Each point is reached from the start by the listed moves, each made once or not at all, plus a little noise. Say if it took an odd or an even number of moves. Then give how often each move was made.

Moves:
(1): [ 12  -2  -4  27 -11   8]
(2): [-82 -16 -21  38   5 -24]
(3): [ 22 -35  10 -13   9 -11]
Start: [-10  -5  -5  -4  17  20]
Points:
[-90 -17 -25  34  24   2] => odd (0, 1, 0)
[-82 -20 -29  60  10   5] => even (1, 1, 0)
[-10  -6  -3  -4  16  19] => even (0, 0, 0)
[ 3 -7 -8 25  6 26] => odd (1, 0, 0)

Moves:
(1): [ 23  -2   8  19 -19  26 -36]
(2): [  1  33  14 -28 -29 -13  14]
(3): [  5  13  12 -34  28  17 -13]
(4): [20 10 -1 10 -8 25 -3]
(5): [ -2  30  11  12 -20   6   5]
(6): [ -1 -10 -20  15   3  -1 -10]
Start: [  7   0   7   6   1   4 -16]
Points:
[ 49  31   8  23 -52  40 -51] => even (1, 1, 0, 1, 0, 1)
[ 33   0   7   7  13  46 -75] => odd (1, 0, 1, 0, 0, 1)
[ 26  17   6  53 -35  34 -58] => odd (1, 0, 0, 0, 1, 1)
[ 48  71  39  19 -76  48 -36] => even (1, 1, 0, 1, 1, 0)

Moves:
(1): [ 32 -14  -6  20 -21  -2   7  -4  26  21 -22]
(2): [  0   8   5 -33   1  19   4   6   9   8   2]
(3): [ -2  -1 -27  11 -17  -8  -2  -3   9 -16   6]
(4): [-18   1   2   8   6   6   1  -1  16  15   8]
(5): [  4 -17  -8   1   5  22 -15   9  16   9  -6]
(6): [-21 -27  10   6   7  -1  -5   6   2   5   5]
(7): [ 17  21  14  -7 -25   2 -19  17  29  21  -5]
(8): [ 20 -21  20   7   4  11  17   8 -25  21  -4]
(9): [-38  39 -52   1  -2  48  25 -12  21   2 -37]
Start: [ -3  21  -6 -16  -5 -13  14   2  -8   2   0]
Points:
[ 53 -30   0  12 -18  16  20  14   9  54 -32] => odd (1, 0, 0, 0, 1, 0, 0, 1, 0)
[ 13  15 -74 -10 -35  76  49   6  49  48 -58] => even (1, 1, 1, 0, 1, 0, 0, 1, 1)
[ 26 -32  -5  -4 -31   6  34  14  13  42 -13] => odd (1, 1, 1, 0, 0, 1, 0, 1, 0)
[-43  35 -71  -5 -37  50  -2  20  69  24 -36] => odd (0, 0, 1, 0, 1, 1, 1, 0, 1)
[ 10  -8  12   1 -35 -10   6  30   8  33   2] => even (0, 0, 1, 0, 0, 1, 1, 1, 0)
[ 26  29 -25  16 -61 -14   2  11  71  44 -13] => even (1, 0, 1, 1, 0, 0, 1, 0, 0)
[-39  41 -95  -3 -18  47  22  -6  39  -4 -37] => odd (0, 0, 1, 0, 1, 0, 0, 0, 1)

Moves:
(1): [-20  17  -6  -4  10  22 -24   3   3   1 -17  -3  -1  10]
(2): [-21  37   0 -10  -8  14  11  -9 -11   4   0  -7  15   9]
(3): [-15 -13 -28 -28  18  35   4 -13 -12 -17   3   4  -2  19]
(4): [-34  -8   5 -34  12  -5  -5 -21 -15 -16  12 -35  -4  25]
(5): [  3 -29 -47   8  -2   0 -10  22  -4 -27   6 -11 -13   0]
(6): [ 14   6  10  10 -21 -13  12 -24   8  13 -22   6 -22 -24]
(7): [ -1  -5  -1   6  12 -26   9  11   5  18 -10  25 -10  -7]
(8): [ -9  26  -6  -3   0  -7  -7  -7  -5 -32   4  11  13  14]
(9): [-14 -13  -1  -7  13  17 -21  46 -16 -42 -32  32  -8  -9]
(10): [  0   3  -3   2 -12   5  -6   8  -5   2   8   3 -15  11]
(11): [-29  10   4  19   4   7   4   7  23  -8  -1  28  -2 -26]
(12): [ 10 -24   3  28   2  -7  -1 -37 -21   8   7 -24  20  26]
Start: [  9 -29 -11   7  14  -6   2 -21 -18  27  10  14  26   1]
Points:
[-89  -2 -53  16   9  28 -44 -33 -62 -71 -21  12  10  38] => even (1, 1, 0, 1, 1, 1, 0, 1, 1, 1, 1, 1)
[-17 -46 -40   7  -6 -17   8 -91 -63   9  12 -57  20  36] => odd (0, 1, 0, 1, 1, 1, 0, 0, 0, 0, 0, 1)
[-34 -44 -95   7  33  36 -16 -34 -65  17   9   3  20  69] => odd (1, 1, 1, 0, 1, 0, 1, 0, 0, 1, 0, 1)
[-36 -34 -66  61  41 -18 -26 -19 -19 -12  -1  41  33  21] => even (1, 0, 0, 0, 1, 0, 1, 1, 0, 0, 1, 1)
[-10 -14 -12  35   5  11 -43 -31 -55 -24 -41  41  12  28] => even (1, 0, 0, 0, 0, 1, 0, 1, 1, 1, 0, 1)
[-71 -20 -57  21  21 -24  -1 -48 -52 -25  35   3  29  51] => even (0, 1, 0, 1, 1, 0, 1, 1, 0, 1, 1, 1)
[-23 -27 -89   3  13  35  -5 -58 -78 -35  39 -12  42  81] => even (0, 1, 1, 0, 1, 0, 0, 1, 0, 1, 0, 1)
